Every row gives one point. A path goes straight from each point to the next, and from the last back to the first. The post is the endless flat space through its rows: a point in 2 columns, a line in 3, a plane in 4, and so on, so that a path can go around it. Count how often the path circles the post. Going back the other way cancels.
In the rows, 128 means zero.

Post (1 x 2):
[[121 123]]
Path, 19 rows:
[[134  58]
 [155 128]
 [147 176]
 [151 125]
 [153  65]
 [111  88]
 [ 91 110]
 [ 94 152]
 [139 179]
 [166 128]
 [156 104]
 [156 149]
 [118 142]
 [ 96 140]
 [ 58 110]
 [ 98 158]
 [138 148]
 [182 104]
 [145  64]]
Times around: 1

Post:
[[135 186 147 102]
 [112 170 139 120]
 [146  83 102 130]]
Path, 21 rows:
[[150 176 122  91]
 [ 97 173 126  85]
 [109  98 143 105]
 [123  82 143 155]
 [136 134 138 148]
 [138 137  94 160]
 [112 119  82 134]
 [147 147 131  90]
 [124  95 147  97]
 [111 106 133 148]
 [206 127 123 129]
 [145 197 124 101]
 [153 207 128  49]
 [113 146 135  99]
 [173 172 131  72]
 [186 187 106  95]
 [134 177 128 161]
 [166 176 189 102]
 [108 111 140 137]
 [126 117 130 188]
 [206 145  83 124]]
Times around: 2

Post, 7 rows:
[[166 136 136 119 115 155 166  83]
 [ 96 132 146 155 161 100 120 123]
 [ 67 117  89 150 112 137 100 195]
 [102  99  98 150 163 132 143 169]
 [186 178 124 119 140 157 154 103]
 [ 67 123 102 122 146 165 118 182]
 [152 135 104  95 129 122 159  88]]
Path, 21 rows:
[[ 97  81  71 111  73 154 165  99]
 [121 190 112 102 130 131 125 132]
 [186 195 179 156 152 148 111 188]
 [157 107 141 133 162  54 126 135]
 [110  68 135 171 128 122 180 155]
 [ 74 187  91 123 181 149 122 140]
 [132 223 160 138 163 142 154 148]
 [ 88  90 107  72  77  93 116 146]
 [124 118 116 120 175 105  86 142]
 [129 166 144 150 158 180 132 116]
 [159 155  94 158  92 153 184 129]
 [ 76 181 168  78 200 124 141 123]
 [ 87 121 116  74 131 161 102 151]
 [133  64 142 186  98  96 115  83]
 [128 134  63 133 113 140 158 121]
 [109 194 118 106 119  88 152 105]
 [124 147 152  98 117 126 138 143]
 [ 97 149 160 145 116 115  93 142]
 [187 145 119 137 145 163 198 141]
 [103  99 147 117 124  85 107 128]
 [ 97 178 134 171 188 117  70 152]]
Times around: 3

Post (10 x 11):
[[138 124 139 148 114 122 184 114 107 102  58]
 [101 111 153 115 160 114 142 182 130 108 174]
 [ 72 151 122 157 105 164 130 121 158  86 143]
 [ 84 145 117 103 100 198 135 131 127 111 116]
 [ 97 117  88 132 126 105 141 141 105 146 120]
 [109 177 163  80 151 134 126 119 144 216 158]
 [133 114 167 143 101 108 148 152 119 161  73]
 [123  80 107 106 112  87 113 121 119 119  75]
 [167 104 107 155 154  78 131 166 131  87 152]
 [ 93 192 171 106  70 172 178 120 136 110 136]]
Path:
[[143 120 144 121 127 104 156  98 154 145  70]
 [141  81 175 104  76 164  91 150 138 195  91]
 [120 145 127 242  84 128 139 113 137 123  93]
 [150 170 155 168  82 100 147 187 110 170 122]
 [143 134 128  96 129  59 145 130  88  99 101]
 [114 150 121 155 112 133  89  88 127 163 125]
 [150 151 141  69  84  88 125 145 135 179 216]
 [156 118 113 183 146 109 194 124 139 123 120]
 [ 69 190 152 127  66 175 159 133 190 109 105]
 [130 108  91 133 164  45  98 142 129 140 116]
 [164 178 154 149 161 110 127 128 135 173 150]
 [135 158  95 115  93  71 170 161  67 117  83]
 [121 107 124  58 138 112 118 183 117 183  73]
 [ 95 141  97 132 103 156  99 175 186 146 173]
 [135  87 166 128 136 136 187 154 104 111 114]
 [115  97 143 130 147 125 169 134  86 136 111]
 [136 154 126  93  38 174 164 168 126 126 128]
 [112 140 150 154 130 112 171 130 152 144  94]
 [126 146 169  79 103 160 109 127 157 129  70]
 [ 51 172 135  79 178 127 137 167  86 124 219]
 [133 165  99 173 142  89 210 119  82 113 154]
 [167 124 155 132 131 140 136 101 131 127 132]
 [162 179 174  88 165 119 153  96  98 217 128]
 [127 138 117 146 144 104  96 132 145  97 100]
 [139 183 105  98 116 139 153  88 150 102  51]]
Times around: 0

Post, 13 rows:
[[124 162 169 138 119 120 125 148 132 118 116 166 114 137]
 [111 103 139 119 119 162 107 125 120 143 149 125 134  97]
 [ 74 130 194 111  71 135 161 118 129 150 156 124  98 128]
 [144 168 146 108 143  94 114 152 138 148 106  90 119 109]
 [ 92 137 172 113 126 173 164 111 111 129 154 110 128 175]
 [ 91  96 156  84 163 162 125 100 110 128 138 132 128 105]
 [140 169 146 121 113  77 115 109 134 117 132 119 126 109]
 [145 107 117 110 156 119 160 158 138 126 128 144 121 117]
 [152 130  86 104 146 114 116 146 157 142 110 144 123 128]
 [105 151 186 109  89 141 156 137 142 127 142 166 153 132]
 [133 151  95 151 147 120 178 156 110 154 100 170 126 130]
 [ 78  94 151 137 129 147 145  97 154 147 167 132 134 131]
 [124 159 110 130 142 106 138 188 111 148 130 158 126 156]]
Path (29 x 14):
[[128 123 117 124 171 101  83 103 188 114 142 160 168  78]
 [ 81 102 162 159 141 148 120 146 129 146 176 103 135  99]
 [ 97 105 138  68  91 121 156 122 173 131 187 156 110 159]
 [133 145 190  79  85 124 119 167 136 149 131 151 103 115]
 [160 126 183  55 184 148 140 114 127  84  99 148 153 145]
 [117 113 165 118 153 140 145 123 115 114 104 139 158 110]
 [160 106 106  70 210 125  92 116 164  71 112 130 134 130]
 [108 148 177  77 170 189 171 175  85 102 135 157 101 155]
 [184 152 143  87 115 115 177 168 135 143 131  94  96 137]
 [103 139 103 139 149 100 169 111 107 178 136 145 151 125]
 [108  84 145  58  86 129 107 108 170 135 137 131 104 118]
 [ 95 144  95 134 177 139 133 125 111 178  89 134 146 183]
 [117 146 163  63 146 154 113 128 137 117 162 115 158 206]
 [154 134 109  97  98  68 249 171 127 170 111  94 114 132]
 [ 50  89 118 156 131 111 182 135 148 172 179 151 137 142]
 [148 145  43 152 158  39 138 122 158 168 120 105 123  94]
 [152 120 130 100 143 113 146 149 160 107 157 151 118  97]
 [139 151  88 144 127  93 198 171 142 139 127 139 131 147]
 [137 120 155 112 160 119 131  89 115  64  95 200 135  96]
 [112  97 116 139 114 127 154 141 188 195 145 121 131 139]
 [132 186 178 120 132 144 178 152  73 132  89 162 122 146]
 [121 165 105 166 152  76 145 126  85 161  82 114 122  95]
 [ 95 123 185 139 115 130 125  94 150 110 128 133 113 112]
 [125 144 133 130 126 139 130 166 138 127 148 151 112 119]
 [157 195 173  86  91 129  85 167 126 135 148 114 138 109]
 [130 159 152 132 151 111 129 155  73 146 120 115  82 147]
 [145 108 148  79  49  79 135 147 153 121 167 103 115 143]
 [ 83  92 169 131 122 183 176 141 113 165 147 149 134 119]
 [111 121 143 127 134 135 109  99 108 126 150 179 142  80]]
Times around: 2

Post (17 x 18):
[[155 162 147 125 126 180 155 125 121 119 131 165 138 132 115 179 110 165]
 [154 114 188 142  93 150 128 147 128 132 141 144 124 154 130 164  67 126]
 [156 144 163 197  96  62 129 116 137 135 173 116 143 157 144 132 123 143]
 [150 108  66 145  93  97 109 140 145 116 125 122 164 112 171  80 134 141]
 [104 120  33 122 120 136 111 140 154 127  98 127  81 169 133 100 153 119]
 [160 154 158 116  99 186 133 104  97 141 184 172  91 156 121 132 100  95]
 [154 161 110 115 164 168 139 192 117 134 129 197 127 117 109 140 132 106]
 [118 162 117 120 153 196 129 165 171 179 149 203 117  91 141 140 120 134]
 [132 148 170 124 105 135 119 147 100 115 167 125  88 129 129 128 101 140]
 [129 142 201 168  99 102 110  91 143  82 156 145 151 139 155 135  84 125]
 [126 123  11 146 101 117 148 140 171 100  96 118  77 109 136 105 167 110]
 [136 142 136 124 100  72 138 130 143 119 171 119 129 139 148 146  72 133]
 [149 109 148 153 134 125 122 118 157 118 192  95 140 143 160 166  89 117]
 [141 143 157 157 113 114 175 114 116 121 152 130 119 156 184 144 107 115]
 [178 111 146 132 127  64 113 102 152 128 144  98 128 123 171 133 119 140]
 [129 162 108 118 134 182 114 156 130 179 122 163 159  80 146 170 148 121]
 [143 115  68 178 131  60 116 102 154 144 100  88 134 106 137  95 104 141]]
Path (29 x 18):
[[138 133 107  61 143  80  16 112 183 120 178 113 124  97 145 137 113 126]
 [172 115  87 131 132 150 174 153  98 181 119 110  97 169 112 202 107 108]
 [159 212  97 157 113 157 146 143 117 158 208 176 175  74 185 166 156 131]
 [127 167  48 212 154 105 172 126 210 173 121 122 114 125 159 151 160 143]
 [ 76 146  79 148 118 174 151 150 161 103  79 168 158 167 115 136  74 121]
 [166 119 180 133 148 121 105 106 168 122 210 172 133 150 133 113  85 121]
 [146 112 143 147 118 125 107 106  81 129 178 147 164  72 208  97 153  97]
 [188  93 137 133  88  74  88 105 154  99 157 140  93 100 168 107  69 108]
 [133 140 121 137 101 148 153 131 162 124 156 134 107  90 194 166  78  78]
 [181 139 148 145 113 137  91 196 153 168 153 137 138  65 131 170 100 134]
 [135 107 116 161  79 135 101  66 120 150 168  76  86  77 169 128 107 141]
 [183  76 163 140  81 187 102 161 103 127 125 203 111 168 144  77 114 111]
 [135 130  92 160 114 150 109 151 150 173 166 128  95 140 140 124 127 139]
 [148 134 103 100 139 156 127 203 150 176  98 115 166  77 146 212 103 153]
 [135 145 111 149 121 163 188 112 140 104  50 118 120 180 139 181 134 130]
 [ 96 138 141  98 122 189 102 155 141 136 150 153 101  95  93 163 114 105]
 [179  94  81 114 165 233 180 125  91 184 181 139 140 130 170 174 151 108]
 [183 114 123 157 159  89 101 220 151  84  90 158 177  87  97 199  73 162]
 [143 142 168 135 117  86 130 137 121  84 114  80  66 126 147 177  25 147]
 [168 172 138 120  63 131 130  83 144  99 149 120  78 124 124 116 114  89]
 [140 117 129 136 133 167 125 105 150 188 199 115 159 179 119 130  73  90]
 [154 106 132 152  75  84 159 127 118  84 123 140 146 166 149 121 147 117]
 [207 113  89  97 155 132  91 113 107 179 178 141 113 112 136 112 124 115]
 [ 88 187 117 180 103 145 172 131 129 147 121 154 126 163 168 195  87 168]
 [153 119  98 114 109 183  80 101  97 143 160 153 134 154 181 111 131 120]
 [119 117 111 152 188 147 130 171  83 111  97 158 162 159 109 155 105 112]
 [ 93 117 154 113 117 110 136 166 119 116  71 111 150 181  91 188  72 162]
 [ 66 184 118 157 123 137 157 123 187 166 102 142  57 179 115 163 154 130]
 [141 155 152 158  67 124 111 126 214  91 156 130 145  89 194 138 116 183]]
Times around: 2

Post, 17 rows:
[[135 106 131 122 121 123 152 101 179 130 145 139 122 127 127 109 125 168]
 [ 83  77 142 128 108 117  93 189 127 133 139 168 125 108 150 122 156  98]
 [ 88 102  90 185 152  98 107 165 104 160 123 146 128  96 128 141 118 106]
 [134 122 142  72 111 160 171  79 104 123  97  86 155 181 128 181 165 109]
 [154 123 135 106  87 118 158 100  96 113  88  81 149 105 127 121 171 112]
 [115  80 139 164 128 103  56 150 115 152 146 137 105 116 123 106 153 106]
 [120  98 106 147 106 154 166 141 174 146 145 115  94 151 123  94 148 133]
 [134  97 140 114  92 132 160 149 125 165 139  93 128 125 106 135 114 151]
 [ 93  62 139 162 110 167  89 165 119 100 115 153 133  89 106  99 111 136]
 [110  88 161 199 100 124  80 180 114 124 113 182  81  96 133 100  98 107]
 [138 107 135 128 138 101 148 146 130 121 113  96 129 151 138  89 115 153]
 [141 135 120  51 144 132 137  95 111 136  45  82 144 105  99 163 123 115]
 [154 186 120  79 131 132 158 111 107 128  59 115 159 149  74 132 136 146]
 [149 129 128  87 141  82 198 104  92 121  83  85 109 143  52 146 158 113]
 [162 156 114  84 148 149 143 105 100 102 125 119 126 131 104 134 121  98]
 [140  92 163 144 151 146 172 145 167 166 139  93 138 124 133 136 164 136]
 [175  81 104 132 115 130 149 147 149 126 119 123 133 142 115 130 128 132]]
Path (31 x 18):
[[122 117 121  66 100 126 128 101 180 107 130 127  80 190  79  90  95 145]
 [ 89  79 121 152  76 114 131 123 122 119  98 154 123 154  75  99 112 153]
 [166  81 201 136  84 154 159 130 114  97 158 119 123 159 157  78 217  88]
 [150 159 151 129 103  95 174 105 133 108  97 141  99 107 138  78 116 179]
 [154 122  99 109  77 168 150 138  75 110 105 160 147 105 102 117  87 139]
 [132  64  91 108  46 168 158 158 146 138  99 180 171 109 104 160 161 116]
 [120  69 113 151 117 153 114 197 151 129 133 115  80 129  98  69 105  92]
 [106 111 131 115 137 146 111 104 134 128 168  88 159  68 127 141 152 111]
 [ 59 102 181 137  29 123 131 105 163  89  97 115 125 107 196  64 167 192]
 [197 136 140 163 108 107 134 198 166  99  96 169 118 141  98  60  80 145]
 [160  95 155 119 138 161 127 136 154 124 137 101 119 127  72 104 154 132]
 [161  79  67 126 145 133 163 170 133 188 109  56  86 163  64 219 141  82]
 [ 89  99 122  99 157  72 182 187 138 187 112  90  80 156 115 141 240  94]
 [104 176  89  61 157 109 156  73 133 134  85 121 110 107 118 116 142 121]
 [170  68 161 161 101 119  82 143 109 136  83 102 113  98 132  65 145  99]
 [146  83 120 169 154 110 120 103  83 120  37  84  96  76 130 114  97 133]
 [145  81 136 168 188  64 142 180 115  87  83  92 115  95 126  94 150 140]
 [169 103 127  67 115 134 134  88 135 115  70 101 137 140 118 126 100 185]
 [115  79 126 152 105  68 170 155  69 151 131 143 141 109  78 146 162 126]
 [ 94 105  73 163 137  99 104 137  95 148 150 136  98 122  33  90 128 121]
 [ 89 124 218 127  61 235  88 115 102 109  65  65 142 120 142 131 181  55]
 [165 143 173 131  85 144 119  96 109  60  70 146 136 159 111  98  82 154]
 [124 137 128  87 119 117 139  81  98  92  12 141 127 134  46 131 131  77]
 [171  98 129 164 105 103  76 141 158 171 169 188  78 109 151  74 119 111]
 [130 135  75 116 143 102 150 140 135 142  90 142 107 130 126 122 137 115]
 [117 133 116 137 175 115 157 174  97 188  96  72 145 138 125 182 177 114]
 [145 149 104 155  49 125 147 142  90 107 151 110  88 134 106  89  66 129]
 [171 128 165  91 134 119 107 112 106 156  77  40 186  79 115 130 160 122]
 [147 120 109 191  97 137 182 112  73  99 103 159 142 155 115 149 112  98]
 [101 109 135  80 153  64 157 129 162 126 100 118 168  99 102  84 148 179]
 [127  42 130  74 114 170 109  86 139  85 156  71 116 112 108 130 133  76]]
Times around: 0

Post:
[[161 145 141  99 100  80 128 182 123  45  65 212 230 154 132 143  84 165]
 [104  96 154 144 136 131 125  92 110 151  90  82  90 150 106 113 119 108]
 [143 128 141  93 122 151 123  94 161 135 122 138 150 118 126 152 130 138]
 [ 77 107  54 142 182 104  74  79 145 136 111  98 125 147 128 146 106 172]
 [125 110  90 131 106 105 101 126 100 132 105 129 138 116  99  77 160 132]
 [ 83  94 159 141 121 189 161  49 114 103 145 176  73 147 136  85 137 152]
 [ 89 113 122 123 138 152 204 121 117 104 112 103 103 107 156 152 149  71]
 [ 79  85 132  90 142 117 124 133 102 142 159 100 117 106 120 129 117 146]
 [147 140 104  96 167  90 103 166 147  87 130 139 143 150 141 154 179 135]
 [120 118 145 165 143 157 194 116 139 120 128 120  75 151  70 106 133 130]
 [ 93 123 108 156 113 132 130 131  93 147 136 170 138 141 121 143  95 104]
 [143 133 125 151 161 159 132 134 119 157 101  61 116 113 116  87 143 112]
 [178 105 100 144 135 149 124 158 163 107  91 133 158 201 124 180 123  93]
 [ 94  89 122 118  93  84  34 153 129 165 147 106 138  25 131  88 118  95]
 [162 104 103 123 207 149  97  95 136 123 120 103 125 149  99 111 132 125]
 [154 153 138 114 118 141 146  97 120 103 158  83 107 129 108  84 118 147]
 [105 133 131 150 131  93 102 134 103 110 125  99 178 146  58  88 140 154]]
Path, 28 rows:
[[142 106 123 120  71 152  73 151 192 191 118 187 106  57  76 141 135  96]
 [ 61 106 119 150 151 145 158 170 106 157 130  82 104  71 117 115 127  45]
 [125 104  59 133 149 152 117  29 157 129  68  81 125 137 151  75 139 129]
 [ 73  78 152 104 152 116 103  66 135  82 213  63  70 187 138 121 169 202]
 [104 127 152 142 130 131 196 164  51 143 157  89 114 191 145 145  75 180]
 [108 119 102 165 156 167 181  98 128 188 145 170  66 162  95 119  99 153]
 [103 111  85 118 158 175 125 123 148 133 125 122 153 101 119 107 124  97]
 [122 105 125 123 131 135  89 123  70 153 123 143 136 120 108 110 125  77]
 [111 160  84 167  78 166 104 101 133 120 197 116  80 111 132 108 175 101]
 [186 140 115  87 178 165 155 189 160  69 150  92 128  75 113 100 112 101]
 [ 97  91 101 130 161 134  44 103 175 146 161 132 103 148 130  94 110 134]
 [170 140 127 159 122 138 132 205 138 169 120 160 144 123 111 120 118  65]
 [136  98 155  95  84 142 124  83 129 116 118 143 122 184  96 134 155  99]
 [104 147 147 110 122 135 108 128  84 119 179  82 124 160 123 144 162 102]
 [155 145 110 136 149 125 134 119 127 117  74  96 152 118 134 138 136 134]
 [145 116 174  65  63  33  56 108 105 122 122  63 164 134 141 135 166 151]
 [ 77  92 117 125  72  74 103 135 109 160 146  90 141 147  81 129  98 130]
 [107  86  98 121 120 171  90  41 139 123  90 125 126 106 126  77 122 118]
 [113  88 111 113 101  90  45 199 143  80 118 156 178  86  81 104 135  99]
 [122 105 118 132  83 110 134 120  92  48 109 155 113  77 145  68 150 125]
 [ 92  75 111 126 169 156 111  59 182 117  76 128  72 165 140 173 106 154]
 [ 49  98  92 105  68 148 198 119  58  80 168 151 114 188 160 121  97 176]
 [116 147 140  96  75 121 142 126 120 132 112 114 214 122 144 155 111 141]
 [145  82 108 180 150 150 134 123  92 151 120  62 180 169  92 147 152 119]
 [165 115 176 100 224 144 135 145 121 153 135  86  95 112 116 158 134 111]
 [150 126 158 101 205 170 126 138 159  88 174 150  85 136 146 159 146 102]
 [182 158 107 146  87 112 130 146  92  94 145 105 165 145 107 124 107 121]
 [ 86 138 104 157 134 193 166  87 113 152 169  98  66 112 151 106 172 146]]
Times around: 0
